Each row of a before or after table is a point. One or more steps were done to the points. Then noise was added and the rows were shuffled. The steps act on columns, c1 being the first. Write out the steps. A step turns or swaps two columns, mirrors them in a line or flattens them onto one, adds a multiple of one to another, or multiplies or shifts one. Angles are multiples of 10 degrees, from the lower column toward the higher: turns from -170 to 170, lines from 10 to 170 but not 90. Use the fewest steps. Two steps may share a column if one is a turn and the other turns, adds or multiplies; they go together, in the order done. Otherwise the lowest column goes first.

Before (12 x 2):
[[14.1  2.7]
 [ 1.0 -2.7]
 [-1.8  0.3]
 [-0.2 -1.9]
 [ 8.3 -2.7]
 [-0.2  1.6]
 [ 9.4  0.6]
 [-2.6 -1.3]
 [-0.3  0.3]
 [ 1.2  3.4]
 [-0.5  1.7]
 [ 2.3  1.8]]
After (12 x 2):
[[ 3.6  0.6]
 [-1.0 -2.6]
 [-2.7  7.5]
 [ 0.8 -0.1]
 [ 0.1  9.3]
 [-1.9  0.9]
 [ 1.8 -0.6]
 [ 1.6  2.7]
 [ 0.3 -1.7]
 [-2.3 -0.6]
 [ 2.7 14.0]
 [ 1.5 -0.1]]
Steps: swap c1 and c2

Before (10 x 6):
[[ 1.3  0.1 -2.6  2.5  4.0  0.5]
 [ 5.1  4.7  4.4 -2.6  1.5 -3.4]
 [ 2.5  3.4 -1.5 -4.8  1.8  0.0]
 [-7.9 -2.2 -0.4  8.9 -1.2  2.1]
 [ 3.7 -7.8  6.9 -3.6 -0.6  1.3]
 [ 0.7 -7.4 -1.6  1.8 -3.8 -8.7]
 [ 1.7 -7.7  0.8  0.2  2.1 -3.9]
 [ 0.2  1.9 -8.2 -5.1 -0.2  2.9]
 [ 4.4  2.3 -5.8 -6.9 -2.2  5.6]
 [ 5.4 -3.9 -3.6  6.1  2.1  0.1]]
After (10 x 6):
[[-1.5 -8.7 -0.1 -3.1  3.3 -7.1]
 [ 1.1 -2.3  8.1 -8.6 -1.6  2.4]
 [-1.2  3.6 -2.4  5.5 -0.1 -0.7]
 [ 0.9 -8.7 -1.6  0.2 -2.1 -2.4]
 [ 6.1 -7.2 -4.8  3.3  1.8  2.5]
 [-4.9 -3.9 -4.7 -5.3 -4.3  0.9]
 [ 3.0  4.6 -5.5  3.4 -0.1 -4.6]
 [-2.8  0.4 -0.4 -1.2 -4.4  0.1]
 [-8.1  2.6  1.3  4.7  2.1  2.7]
 [-6.3  3.7 -3.3  6.5  4.7  5.2]]
Steps: turn c1 and c3 by -100 degrees; turn c2 and c6 by -10 degrees; turn c4 and c5 by -160 degrees
